Each row is a point. Examples show where two turns around zero, p and q, send a point. Where does a point land after both, in the order given? Backwards means that the second turn is done in reverse. Each puzzle has new turns, and all numbers are rounded.

Turn p:
[-1.8 -2.9] -> [-3.3  0.9]
[0.1 4.8] -> [4.6 1.2]
[ 1.7 -2.0] -> [-1.5 -2.2]
Turn q:
[ 1.1 -1.8] -> [ 0.1 -2.1]
[ 3.4 -0.5] -> [ 2.7 -2.1]
[-4.5  2.3] -> [-2.8  4.2]
Where do these land?
q, then p backwards: [ 1.0 -2.5] -> [ 2.5 -1.1]
q, then p: [-3.7  3.6] -> [4.4 2.7]
p, then q: [ 2.7 -1.0] -> [-1.6 -2.4]

Turn p:
[-2.1  1.1  2.7] -> [3.2 1.6 0.2]
[3.0 4.7 0.6] -> [-2.1  4.9 -1.8]
[-3.1 -2.1 -1.9] -> [ 0.8 -2.7  3.1]
[ 2.2 -3.8 -1.3] -> [-1.8 -3.9 -1.7]
Turn q:
[1.3 0.2 5.3] -> [-1.8 -4.3 -2.9]
[-3.5 -0.6 -0.2] -> [-1.2  2.9 -1.6]
[-1.7  1.6 -0.8] -> [-1.7  1.6  0.9]
[ 3.9 -1.2 -4.3] -> [ 4.7 -0.2  3.6]
Where do these land?
p, then q backwards: [-0.9 -1.8 -3.4] -> [2.1 3.2 0.8]
p, then q: [-0.5  4.8  0.9] -> [-3.9 -1.4  2.7]
p, then q: [-0.1 -2.6  5.3] -> [ 4.7 -1.1  3.4]
q, then p backwards: [ 1.5 -0.4 -2.8] -> [-3.1  0.7  0.6]

Turn p:
[-0.6  4.0  0.5 -0.7] -> [2.8 1.2 2.8 0.2]
[ 1.9 -4.4 -2.8  6.3] -> [-7.1 -0.6 -1.7  4.1]
[ 1.2  2.3  2.9 -1.9] -> [ 4.3  0.2 -0.4  0.5]
[-2.4 -2.9  0.0  0.3] -> [-2.1 -2.7 -0.4 -1.7]
[-0.2  1.1 -0.6 -4.0] -> [ 2.1  1.8 -0.2 -3.1]
Turn q:
[-4.6  4.0  2.4  0.1] -> [ 3.3 -4.5  2.5 -2.4]
[-0.5 -1.5 -3.4  0.1] -> [-3.6 -0.4  0.3  1.0]
[-0.3 -0.6  0.1 -3.5] -> [0.4 1.3 2.9 1.6]
[-0.8 -1.4  2.6  6.3] -> [-0.3 -0.3 -3.8 -5.9]
[ 2.4 -2.2 -2.9 -3.4] -> [-2.3  2.8  1.1  4.0]
[3.8 1.5 1.2 0.3] -> [ 2.4  1.1 -2.9  1.7]
Where do these land?
p, then q backwards: [ 3.0  1.0 -6.0 -0.9] -> [ 2.6 -6.3  0.5 -0.7]
p, then q: [ 1.5 -2.3  2.3 -0.9] -> [-3.2  0.3 -0.7  1.6]
p, then q: [-2.6 -2.9  3.1 -1.6] -> [-2.9  3.8  1.7  1.1]
q, then p: [-0.6  5.9 -1.2  1.6] -> [-4.5 -0.5 -4.3  0.4]
q, then p: [-1.4 -1.8  1.7  1.9] -> [ 1.9  1.0 -0.3 -2.7]

Turn p:
[-2.1  0.5 -0.4  3.1 -3.5  2.2] -> [ 0.8  0.3 -2.9 -3.5 -3.1  0.5]
[ 0.4  2.1 -1.3 -0.6 -1.9  5.9] -> [ 1.5  0.0 -3.5 -3.8  1.4 -3.8]
[ 1.5  1.2  3.0 -1.0  3.0 -3.5] -> [-1.9 -1.3  3.7  1.4  2.8  2.4]
[-2.4 -2.6  1.3 -1.9 -3.3 -1.6] -> [-4.1  0.0 -0.9  1.2 -3.5 -0.7]
[ 4.6 -0.5  2.0  0.8 -0.7 -2.2] -> [-2.1  3.6  1.6 -0.2  2.3  2.4]
[-2.5 -4.0  1.2  0.7 -0.4  0.2] -> [-0.8  0.5  1.8  0.1 -4.3 -1.2]
[ 0.5  3.3 -5.8 -1.2  6.7 -1.1] -> [ 6.4 -3.0  0.1  4.8  4.4  0.3]
Turn q:
[ 0.6 -0.2  1.3 -5.2  1.3 -3.8] -> [-3.8 -1.0 -1.6  4.5  2.5 -0.9]
[-2.7 -2.0 -2.6 -1.6  4.9  2.0] -> [ 3.4 -3.0 -3.3  2.8 -0.9  2.9]
[ 1.6  3.2  0.3 -0.5 -2.0  1.4] -> [-0.8 -0.5  0.0 -2.2 -0.5 -3.6]
[ 0.8  0.8  4.6  2.4 -2.1  1.3] -> [ 0.0  1.5  1.8 -4.2  3.3 -0.8]
[ 2.8  1.2  1.5  4.7 -3.0 -0.4] -> [-1.6  1.9  3.9 -4.6 -0.5 -0.2]
[-0.2 -5.0 -2.7  0.2 -0.8  1.8] -> [ 1.3  3.1 -3.0  0.1 -2.5  3.2]
[-6.3 -2.1 -3.8 -1.9  2.1  0.2] -> [ 5.2 -0.1 -1.8  5.7 -1.5  1.3]
[ 3.3  4.0  1.5  1.8 -0.3 -2.4] -> [-3.6 -1.9  3.8 -2.0  0.2 -1.8]
Where do these land?
p, then q: [ 1.6 -1.3  0.7 -0.1  2.5  1.3] -> [-1.8 -1.3  1.1 -0.2  2.5  0.0]
q, then p: [ 0.5  1.2  1.6 -0.1 -0.6  3.6] -> [-0.6  0.2  0.0  3.6  1.9 -1.0]
q, then p: [-3.4 -3.3  2.9  5.4 -3.3  4.0] -> [-1.1 -0.7 -0.1 -1.2  8.9 -2.0]
p, then q: [ 2.9 -0.6 -0.5 -3.0 -0.7 -1.8] -> [ 2.5 -2.4  2.9  0.5 -0.2  0.9]
p, then q backwards: [-3.9  4.6  2.9  3.7  1.1 -5.1] -> [ 2.4 -1.8 -1.1  4.2  7.6 -0.5]
p, then q: [ 2.1 -0.2 -3.7 -0.5 -0.2  0.0] -> [-0.9 -2.5  1.8 -1.1 -2.6  0.3]
q, then p: [ 0.1 -0.4 -3.9 -5.3  1.2 -2.0] -> [ 2.9  1.8 -2.5 -0.3 -4.6  3.1]

Turn p:
[-3.1  0.2  0.0  2.2  4.7 -0.8] -> [ 6.0  0.2  0.2  0.7  0.0 -0.5]
[ 2.1  2.5 -1.7  2.3 -0.8 -3.2] -> [-0.4  2.3 -1.5 -2.6  2.4 -3.1]
[-2.5  3.1  2.5  3.9  2.1 -2.0] -> [ 4.3  0.7  2.3 -0.9 -0.4 -4.5]
[ 4.0 -4.3  1.9 -3.5 -0.9 -0.5] -> [-4.0 -5.0 -2.1  1.5  1.5  1.2]
[ 3.4  2.0 -3.0 -4.0  0.5  3.7] -> [-2.2 -0.2 -0.8 -4.5 -0.3  5.3]
[-0.7 -3.9 -2.9 -2.1 -3.0  4.7] -> [-3.3  1.4 -1.7  3.0 -3.0  5.1]
[-1.5 -0.9  2.3 -1.8 -0.5 -4.3] -> [-0.2 -1.5  2.3  2.6  3.6 -1.7]
[-1.7  1.3  1.0  3.0 -2.0  2.4] -> [-0.1  2.1  1.2  0.2 -3.9 -1.8]
Turn q:
[-3.9  0.9  1.1 -0.4 -0.8  1.7] -> [ 3.6  0.2  0.3  1.8 -1.7  1.4]
[-2.1  3.6  0.1  2.1  2.7  1.4] -> [1.2 0.0 4.5 3.0 0.3 0.5]
[ 3.1 -1.9 -4.1  3.1 -0.3 -1.2] -> [-2.9 -1.6  1.5 -4.8  2.2  0.7]
[ 1.9 -1.7 -2.8 -4.7  2.8  1.1] -> [-3.7  5.3 -1.1 -0.7 -0.6  1.4]
[ 3.4  3.4  3.6 -3.3 -2.5 -4.3] -> [-3.1 -2.9 -5.2  4.5  1.2 -2.2]
[-2.4 -2.1 -2.7  3.4 -0.1 -2.7] -> [-0.2 -3.1  2.5 -3.5 -2.6  1.1]
[-3.6  0.2  2.2  3.0 -3.7  2.7] -> [ 6.5 -2.2  0.1 -0.1  0.4  0.7]
[ 3.6 -2.4  2.5 -3.1  1.8  1.2] -> [-1.4  4.1 -2.6 -0.2  0.8 -3.5]
Where do these land?
p, then q: [-2.8 -1.4 -1.9 -0.2 -0.8 -3.3] -> [-0.8 -0.9  4.2  1.3  1.4 -1.5]
q, then p backwards: [ 4.7  3.1 -1.2  1.2 -2.8  1.8] -> [ 1.6 -1.2 -1.7 -3.8  0.8 -4.9]
q, then p backwards: [-5.2  3.4  0.4  1.8 -0.1  3.3] -> [-6.0 -0.8  0.7 -1.5  3.5  0.9]
p, then q: [ 4.0 -5.9  4.0 -2.0 -2.1  0.6] -> [ 3.2 -1.0  1.8 -6.3 -4.6  1.2]
q, then p: [-2.1  2.8 -3.7  3.4  2.6 -1.3] -> [-0.3 -3.8  2.3  2.8 -4.0 -1.4]
p, then q: [-1.5  2.2 -0.1 -2.5 -1.0 -0.8] -> [ 1.4  1.2  0.4  2.6 -0.4 -2.1]
p, then q: [-1.0 -3.8 -1.9 -1.6  3.8  0.0] -> [-0.2  2.4  2.4 -3.4  3.6  0.0]
p, then q backwards: [ 3.9 -0.6  4.5 -0.1  0.4 -0.3] -> [ 1.2 -0.5  1.1  2.8 -1.4 -4.8]
